Each row is a point. Each copy is the shape, with its points in the same order, turned, moved and blurred by noise. Say if it was mirrored as well.
In the rows, 128 means zero.

Shape (7 x 2):
[[168  93]
 [129  97]
 [163  87]
 [ 89 167]
 [ 75 175]
 [116 164]
 [110 108]]
Copy 1 (7 x 2):
[[174 150]
 [156 115]
 [170 147]
 [ 77 101]
 [ 62  95]
 [ 90 136]
 [136 109]]
Copy 1 is: only turned
Copy 2 (7 x 2):
[[139 181]
 [165 147]
 [149 179]
 [125  74]
 [128  61]
 [116 101]
 [161 131]]
Copy 2 is: only turned
Copy 3 (7 x 2):
[[ 67 107]
 [ 85 145]
 [ 67 109]
 [169 161]
 [175 172]
 [153 139]
 [109 156]]
Copy 3 is: only turned
Copy 4 (7 x 2):
[[190 127]
 [161 156]
 [189 132]
 [ 82 140]
 [ 67 145]
 [102 116]
 [143 158]]
Copy 4 is: mirrored

Shape (8 x 4):
[[ 79 130 128 153]
 [ 83 116 103 173]
 [163 150 108 168]
 [171 107 124  66]
 [ 74 157  87 107]
 [ 98 120 104 125]
 [ 74 167 115 173]
 [193 107  96 145]]
Copy 1 (8 x 4):
[[136  89 145 168]
 [113  85 132 190]
 [ 73 156 144 153]
 [108 135  81  67]
 [172 128 105 170]
 [130 103 109 152]
 [142 116 165 198]
 [ 44 138 101 127]]
Copy 1 is: mirrored
Copy 2 (8 x 4):
[[ 91 129  87 143]
 [ 77 128  98 182]
 [ 79 141 178 150]
 [177  82 171 127]
 [143 173  95 155]
 [129 127 109 168]
 [ 70 167  92 140]
 [113 101 196 170]]
Copy 2 is: only turned

Shape (14 x 8):
[[110 111 119 117 117 145 135 145]
 [135 157 154 115 132 156 122  85]
 [133 159 152 119 120 116 129 136]
 [117 158 133 137 112 124 130 135]
 [128 148 138 119 125 116 151 150]
 [125 143 147 118 140 111 124  65]
 [130 154 149 156 117 129 131 145]
 [ 98 149 134 112 114 115 141 139]
 [136 149 147 156 122 166 147 113]
 [135  94  99 116 114 117 153 138]
 [102 129 119 134 165 113 159 146]
 [130 120 110 112 114 124 213 118]
 [ 59 143  61 223 111 132 126 148]
 [124 157  60 117 114 113 143 135]]
Copy 1 (14 x 8):
[[130 109 123 128 127 102 120 129]
 [175 107 110 115 143 160 160 120]
 [129 130 142 132 131 136 172 131]
 [112 118 127 111 127 133 154 136]
 [120 126 132 146 137 112 157 143]
 [157 145 117 122 158 155 155  87]
 [114 121 138 134 124 152 149 144]
 [114 123 130 120 155 107 160 135]
 [133 101  94 139 119 166 147 144]
 [120 131 111 148 107  87 120 105]
 [110 159 111 157 149 116 120 146]
 [113 111  73 175 122  87 163 118]
 [ 35 138  74  69 120 148  89 164]
 [114 150  94  96 100  79 148 139]]
Copy 1 is: only turned
Copy 2 (14 x 8):
[[120 112 144 119 118  90 128 134]
 [156 134 124  91 117 160 147 141]
 [125 108 127 147 121 140 160 137]
 [124 118 122 134 119 121 166 121]
 [110  97 118 144 120 118 155 147]
 [135 172 124 122 117 165 141 148]
 [124 103 100 136 123 128 156 109]
 [100 116 148 137 110 120 156 135]
 [133 112  89  89 111 134 147 118]
 [125 126 124 139 108  71 130 163]
 [ 80 127 116 133 147 105 128 143]
 [ 84 128 104 112  75  85 148 184]
 [ 85 154 104 121 141  42 171  38]
 [117 143 132 136 129  68 195 154]]
Copy 2 is: mirrored
Copy 3 (14 x 8):
[[152 133 117 102 113 126 114 141]
 [111 157 140 112 147 118 167 102]
 [147 142 148 148 117 117 158 125]
 [146 138 163 133 123 124 134 133]
 [159 133 140 149 122 104 137 134]
 [ 74 149 144 123 123 101 156 117]
 [154 134 161 151 129 135 125 114]
 [152 133 155 122 104 100 140 141]
 [137 156 151 123 158 125 116  99]
 [139 141  97 136 115 105 105 164]
 [139  89 136 134 120  89 107 128]
 [148 161 115 128 142  52  98 156]
 [131  95 213 115 134 163  44 177]
 [144 123 140 127 145 108 128 200]]
Copy 3 is: mirrored
Copy 4 (14 x 8):
[[102 116 159 122 109 114 144 118]
 [177 101 128 131 133 119 132  85]
 [145 148 145 139 140 132 127 104]
 [129 154 141 123 129 130 156 101]
 [132 158 157 143 105 129 130 116]
 [187 118 128  89 128 140 123 117]
 [143 159 139 143 134 122 160 106]
 [124 140 169 116 122 147 138 107]
 [166 126 133 135 109  98 169  94]
 [100 135 146 104  89  99 120 124]
 [128 143 156 127  92 143 153 153]
 [139 149 168 111  45 102 130  98]
 [ 78 166 118  76 110 151 249 129]
 [ 92 152 117 100  83 153 128  87]]
Copy 4 is: only turned
